Each row of a before or after table is a point. The points were changed in one or more steps. Then noise was added and the rows were shuffled. The steps act on columns, c1 being the first. Name the steps. A step turns or swaps two columns, mirrors them in a line or flattens them onto one, adds a multiple of one to another, or multiplies or shifts one. Angles are multiples of 10 degrees, from the lower column toward the higher: turns from -170 to 170, lines from 10 to 170 but not 90. Use the fewest steps. Two steps may share a column if one is a turn and the other turns, adds or multiplies; they go together, in the order done. Otherwise the lowest column goes first.

Before, 14 rows:
[[  1.0 -10.9  12.6]
 [ -3.2  -5.8  -3.5]
 [  5.6  -2.8  -1.1]
 [  5.5  -2.0   1.3]
 [  0.5   3.6  -1.0]
 [  0.6  -3.6  -0.9]
 [  0.2  -4.9  -1.2]
 [ -3.0  -6.2  -4.5]
 [ -7.6   1.9   2.1]
 [  0.7   0.4  -0.4]
 [  1.8  -5.1  -3.1]
 [ -4.7   0.1  -5.3]
 [  3.6  -5.5   0.5]
 [ -2.9   4.3  -4.1]]
After (14 x 3):
[[  4.2  -3.0  -8.2]
 [ -4.5   9.9  25.1]
 [  1.0   6.7  -9.0]
 [  7.9   0.8   4.2]
 [  4.3   1.7 -10.6]
 [  1.0   6.3  -6.9]
 [ -5.8   0.9  -2.4]
 [ -5.3   4.0   1.3]
 [ -0.7  -0.6  -0.7]
 [ -1.8   3.1  -1.8]
 [ -3.5   4.3  -6.2]
 [ -5.8   0.0   2.4]
 [  0.8  -3.3  -2.0]
 [ -1.9   4.8  -2.4]]
Steps: turn c1 and c2 by -160 degrees; multiply c3 by 2

Before:
[[-1.9  7.8  5.5 -3.3  1.5  2.6  9.5  0.6]
 [ 0.7 -3.2  2.2  2.8  0.0 -6.9  3.0 -6.0]
 [-2.5 -1.1  6.2  3.4  5.6 -2.9  4.0 -4.3]
 [-2.5  2.2  6.6 -6.8  0.5  0.2  6.1  3.8]
 [ 0.4  1.6  6.0  0.8  7.6 11.6  0.1  2.3]
 [-3.2  2.5  5.2 -1.5 -0.6  3.9  9.3 -0.8]
 [10.7  4.1  2.1  1.2  6.3 -7.3  0.8 -4.3]
 [ 2.1 -3.5  7.2 -3.6  2.9  0.2  8.2  0.2]
 [ 4.0  3.5 -7.2 -1.5  3.7  6.6 -1.3 -3.5]
 [ 0.9 -2.2  7.2 -5.0  3.4 -4.5  4.2 -2.8]
 [-5.1 -4.3  2.9  5.8  1.7  2.5  8.6  3.9]
 [-1.7  5.0  5.3 -2.0 -3.4 -3.8  4.0 -0.2]
 [-9.0  3.3  5.3 -6.5  9.4 -3.3 -0.2  7.6]]
After (13 x 8):
[[ 1.4 -4.3  6.9 -5.1  3.4 -4.5  3.1  0.9]
 [-3.0  4.5  5.3 -1.1  0.1  3.6  7.8  3.0]
 [10.3  8.0  2.0  1.2  6.6 -6.5 -0.8 -0.1]
 [ 0.5  3.2  6.3  1.0  7.5 11.4  0.7 -0.1]
 [-9.5  6.3  5.9 -6.6  9.4 -3.3  2.5  0.9]
 [ 0.5 -6.6  2.2  2.4  0.5 -7.0  0.3 -0.1]
 [-2.4  4.1  6.9 -7.0  0.2  0.1  6.7  2.8]
 [ 3.9  7.0 -7.4 -1.6  3.9  6.2 -2.6 -0.6]
 [ 2.1 -6.9  7.1 -3.5  2.9  0.1  7.4  2.2]
 [-5.0 -8.7  2.8  5.9  1.9  2.3  8.7  3.6]
 [-2.3 -2.7  6.6  3.4  5.8 -3.1  1.6  0.5]
 [-2.0 16.4  5.2 -3.1  1.4  2.6  9.0  3.2]
 [-1.6 10.1  5.6 -1.9 -3.6 -3.6  3.1  1.3]]
Steps: multiply c2 by 2; flatten c7 and c8 onto the line at 20 degrees

Before:
[[ -0.5  -0.2  10.1  -3.3  -2.9   0.2  -1.0  -2.5  -5.3  -3.4   1.2  -1.7
    0.2  -3.9]
 [ -2.6   1.7  -0.5  -1.8  -2.5   1.7   0.1   7.2  -4.0  -1.2   4.4  -4.1
   -1.7   1.1]
 [  0.8   1.5  -3.3  -3.3   1.4   5.4  -4.7  -1.4  -3.1  -1.6   4.3  -5.8
   -1.6  -2.4]
 [ -5.9   0.3  -1.5  -2.2  -2.2   2.1   1.5  -3.4  -4.0   1.1   2.2   1.5
    1.3  -1.6]
 [ -8.3   1.7  -2.9  11.1  -3.9   4.3  -4.0   0.7  -5.4   0.4   4.2   1.7
   -2.1  -3.7]
 [ -1.4  -3.2   0.4  -1.0  -1.0   4.4   0.0  -1.8  -2.3  -7.0   0.0   3.6
   -1.6   0.5]
 [  3.2   1.4  -1.8  -2.3  -2.2  -2.9   1.5   2.2   4.4   0.1   1.4  -2.8
    0.6  -4.6]
 [ -0.2  -0.1   0.8   3.6   6.5  -1.9  -6.3  14.4   2.6  -2.6 -16.5  -4.9
    4.3  -0.4]
 [ -4.4  -1.9  -2.0  -3.5   0.8  -2.0   0.9  -4.2  15.9   0.4   3.7  -5.3
    0.9  -3.0]
 [ -7.7   1.4  -0.7  14.2   1.1  -2.4  -1.6  -4.2  -1.5  -3.2   3.3  -5.8
    8.8  -1.0]
 [ -2.8   1.9  -1.6  -3.1  -3.1  -2.7  -4.8  -3.5   7.0  -2.8   4.8  -3.7
    5.5  -1.1]
 [  1.8 -12.0   5.5  -2.4   0.1   2.0  -4.9  -0.9  -4.7  -0.2  -2.4   3.0
    0.3  -0.9]
 [  2.6  -1.7   7.8  -3.4  -1.8  -2.0  -1.2  -3.4  -1.8   0.6  -1.8   1.4
   -2.8   3.1]]
After (13 x 14):
[[ -2.9   1.9  -1.4  -3.0  -3.2  -2.6  -4.9  -3.8   7.2  -7.0   4.9  -3.6
    5.6  -1.0]
 [  3.5   1.3  -1.8  -2.3  -2.2  -3.2   1.8   2.3   4.5   0.3   1.2  -2.7
    0.5  -4.7]
 [ -4.2  -1.6  -2.4  -3.8   0.8  -2.3   1.2  -4.3  15.9   0.7   3.5  -5.2
    0.8  -2.8]
 [ -0.1  -0.3  10.0  -3.2  -2.8   0.6  -1.0  -2.6  -5.2  -8.4   1.1  -1.5
    0.2  -3.8]
 [ -7.8   1.2  -0.9  14.0   1.6  -2.7  -1.7  -4.1  -1.5  -7.8   3.0  -6.0
    8.6  -1.0]
 [ -0.2  -0.2   0.6   3.5   6.5  -1.7  -5.8  14.4   2.6  -6.5 -16.8  -5.3
    4.0  -0.7]
 [  0.5   1.3  -3.5  -3.4   1.4   5.0  -4.7  -1.4  -3.6  -3.9   4.5  -5.7
   -1.8  -2.3]
 [ -7.8   1.9  -3.0  11.1  -3.5   4.3  -4.2   0.8  -5.6   0.8   3.9   1.5
   -1.9  -4.0]
 [  2.7  -1.9   8.0  -3.4  -1.7  -1.9  -1.1  -3.2  -1.6   1.5  -1.8   1.2
   -2.8   3.6]
 [ -5.9   0.3  -1.4  -1.8  -2.2   2.0   1.4  -4.1  -4.3   2.8   2.4   1.7
    1.4  -2.0]
 [  1.9 -12.0   5.6  -2.4   0.4   2.2  -4.9  -1.0  -4.5  -0.5  -2.7   2.9
    0.1  -0.8]
 [ -1.3  -3.2   0.6  -1.3  -0.9   3.9  -0.1  -1.9  -2.3 -18.0   0.2   3.3
   -1.9   0.7]
 [ -2.2   1.6  -0.5  -1.9  -2.5   1.5   0.0   7.1  -4.3  -3.1   4.4  -4.3
   -1.5   1.2]]
Steps: multiply c10 by 2.5

Before (11 x 32):
[[-7.0 -7.6  6.6 -5.4  5.1  4.0  0.6  2.5  2.0  2.0 11.2  2.5  3.0 -0.6
   4.1 -4.0  4.6 -2.6  1.4 -2.3  0.0  2.4 -5.2  1.5  5.5  2.0 -0.7 -7.5
  -3.4  2.4 -4.1 -4.9]
 [-3.6  4.0 -0.6 -0.8 -1.7 -1.5  1.1  5.0  0.6  6.5  7.5 -0.4  3.0  3.1
   2.1  3.4 -2.0 -4.7  1.4 -0.6  2.7 -4.8 -5.9  2.3 -2.3  3.5 -6.5 -6.7
   4.3 -8.4  3.1 -3.5]
 [-1.0 -7.0  2.2  1.0 -1.3  5.3  8.8 -5.2  4.4  8.8  6.9 -0.3  3.2  2.4
  -4.2 -1.8  1.4 -1.0 -2.2  6.7 -2.0 -1.0  6.0  3.7  0.3  4.3  1.9 -1.9
   3.8  2.0 -0.3  5.8]
 [ 1.1 -0.8 -2.3  1.6  5.4  5.5  8.2  8.2 -4.9 -3.6  3.1  3.5 -7.1 -0.9
  -1.5 -5.4  0.4  3.2  3.8  4.3 -1.1  4.4  2.8  2.8  6.6  3.5  0.4  4.3
  -5.9 -1.2 -3.7  4.1]
 [-7.4 -7.8  0.3 -6.6 -5.8  2.3  8.0 -3.3  6.0  8.4  3.9  6.0 -3.6 -1.8
  -3.3  7.1 -0.9  5.5 -5.4 -3.9 -5.0 -2.8  2.2  5.3  0.7 -7.2 -5.6 -4.5
  -1.1 -6.2  8.4 -6.4]
 [ 4.8 -4.0  3.9  1.0  2.9  2.5  9.5 -2.4 -1.5  0.5  1.7 -0.2 -0.7  6.9
  -8.1 -4.8 -3.0 -3.6 -1.6  7.5  0.0  4.4  0.7 -1.4  2.5  2.2  4.1 -4.9
  -0.5 -0.4 -5.0  2.6]
 [ 3.7 -3.9  0.7  1.7 -3.5 -7.0 -3.7  1.7 -0.9 -1.8  3.7  1.0  4.5  1.2
  -4.4  2.1 -4.9 -0.9 -7.2 -2.8  0.1 -5.7  5.4 -7.0 -2.5 -6.5  6.9  1.6
   3.6 -6.8 -4.0 -7.1]
 [-0.5 -4.1  0.7 -0.3 -1.3  1.1  2.4  0.1  1.5  5.6 -1.5  6.5 -4.7 -4.6
  -5.6 -2.7  2.7  4.9 -0.1  7.5  4.0 -1.0 -5.6  1.5 -4.2  2.6 -2.1  3.1
   1.8  3.5  8.8 -7.3]
 [-4.1 -0.3  2.2 -5.8 -1.2  1.9  7.5  5.8 -6.2 -2.2  1.6  5.0 -3.8  6.3
   4.1  3.3 -4.3 -4.9  2.0  0.5 -4.8 -2.9 -0.6  1.9  2.7 -3.2  1.7  4.3
  -3.1 -0.2  2.8  6.7]
 [ 0.0 -2.7 -4.1  5.1 -4.0 -3.7  0.1 -5.6  5.4 -3.7 -0.6  3.6 -6.7 -4.6
   4.1  2.7 -0.4 -5.6 -5.0 -0.3 -1.6 -9.3 -5.1 -3.7  4.2 -9.7  0.2  0.0
  -2.1  0.9  3.3 -6.2]
 [ 1.5 -3.0 -2.4  2.5  5.2 -4.8 -1.4  8.7  1.0 -3.6  7.6  6.3 -7.3 -5.4
  -5.0 -1.1 -1.3 -4.3 -1.6  2.2 -1.5  2.6  4.5 -1.0  6.7  0.4  2.3  4.3
  -5.1  3.4  8.8  1.6]]
After (11 x 32):
[[ 0.4 -2.8 -4.4  5.6 -3.8 -3.8  0.2 -5.3  5.4 -2.1 -0.5  3.6 -6.6 -4.5
   4.0  2.3 -0.5 -5.6 -4.7 -0.1 -1.2 -9.4 -4.9 -3.7  4.1 -9.7  0.1  0.0
  -2.4  0.9  3.3 -6.5]
 [-0.6 -3.8  1.4 -0.4 -1.5  1.4  2.5  0.3  1.8 -1.6 -1.4  6.5 -4.3 -4.9
  -5.7 -2.4  2.8  5.5 -0.1  8.1  4.0 -1.1 -4.9  1.9 -4.2  2.9 -2.1  3.2
   1.9  3.9  9.2 -5.1]
 [ 4.7 -3.5  4.2  1.3  2.9  2.6  9.5 -2.5 -1.2  0.9  1.9  0.0 -0.6  6.7
  -8.2 -4.9 -3.0 -3.6 -1.9  7.3  0.1  4.3  1.0 -1.3  2.7  2.4  4.1 -4.9
  -0.6 -0.1 -5.4  2.7]
 [ 2.0 -2.8 -2.7  2.6  5.3 -4.7 -1.9  8.5  0.8  0.1  7.3  6.0 -7.1 -5.3
  -5.1 -1.0 -1.5 -4.3 -1.5  2.3 -1.0  2.3  4.3 -0.6  7.1 -0.1  2.6  4.6
  -5.9  3.5  8.8  0.2]
 [-7.6 -7.9  0.4 -6.5 -5.8  2.8  7.9 -3.5  5.9 -1.5  3.9  5.7 -3.5 -1.8
  -3.2  7.3 -0.6  5.5 -5.6 -3.7 -5.0 -3.4  2.4  5.2  0.4 -7.2 -5.8 -4.7
  -0.9 -6.3  8.9 -2.9]
 [-4.1 -0.2  2.1 -6.0 -1.1  1.9  7.7  5.4 -6.2  2.2  1.8  4.7 -3.9  6.4
   4.0  3.5 -4.7 -4.9  1.8  0.4 -5.1 -3.0 -0.8  2.1  2.4 -3.2  1.3  4.2
  -3.0 -0.5  3.2  5.3]
 [-1.1 -6.6  2.0  0.7 -1.4  5.6  8.9 -5.6  4.3  2.9  6.8 -0.1  2.6  2.4
  -4.5 -1.8  1.5 -0.7 -2.4  6.7 -1.9 -1.1  6.3  3.8 -0.2  4.2  1.7 -2.1
   3.8  2.1 -0.4  8.3]
 [ 1.2 -0.8 -2.5  1.4  5.4  6.0  8.1  8.5 -4.7  1.4  3.0  3.7 -7.3 -0.6
  -1.4 -5.4  0.7  3.2  3.6  4.6 -1.0  4.0  3.2  2.9  6.3  3.2  0.1  4.7
  -6.1 -1.4 -3.8  2.4]
 [-6.9 -7.8  6.9 -5.3  5.1  4.1  0.7  2.2  2.1 -1.5 11.1  2.5  3.1 -0.8
   4.2 -4.0  4.6 -2.3  1.4 -2.4  0.0  2.5 -5.1  1.5  5.9  2.0 -0.9 -7.8
  -4.1  2.5 -3.7 -3.8]
 [ 3.7 -3.8  1.0  1.4 -3.8 -7.5 -3.7  1.0 -0.8 -2.6  3.4  0.9  4.6  1.2
  -4.6  2.1 -4.9 -0.7 -7.4 -3.1  0.1 -5.9  5.3 -6.8 -2.9 -6.5  7.0  2.0
   3.3 -7.1 -4.0 -6.4]
 [-3.7  4.3 -0.4 -0.8 -1.7 -1.7  1.3  4.9  0.4 -0.1  8.0 -0.2  2.6  3.2
   2.3  3.4 -1.9 -4.7  1.4 -0.6  2.5 -4.5 -5.7  2.4 -2.5  3.6 -6.6 -6.6
   4.1 -8.8  3.3 -1.5]]
Steps: flatten c10 and c32 onto the line at 70 degrees
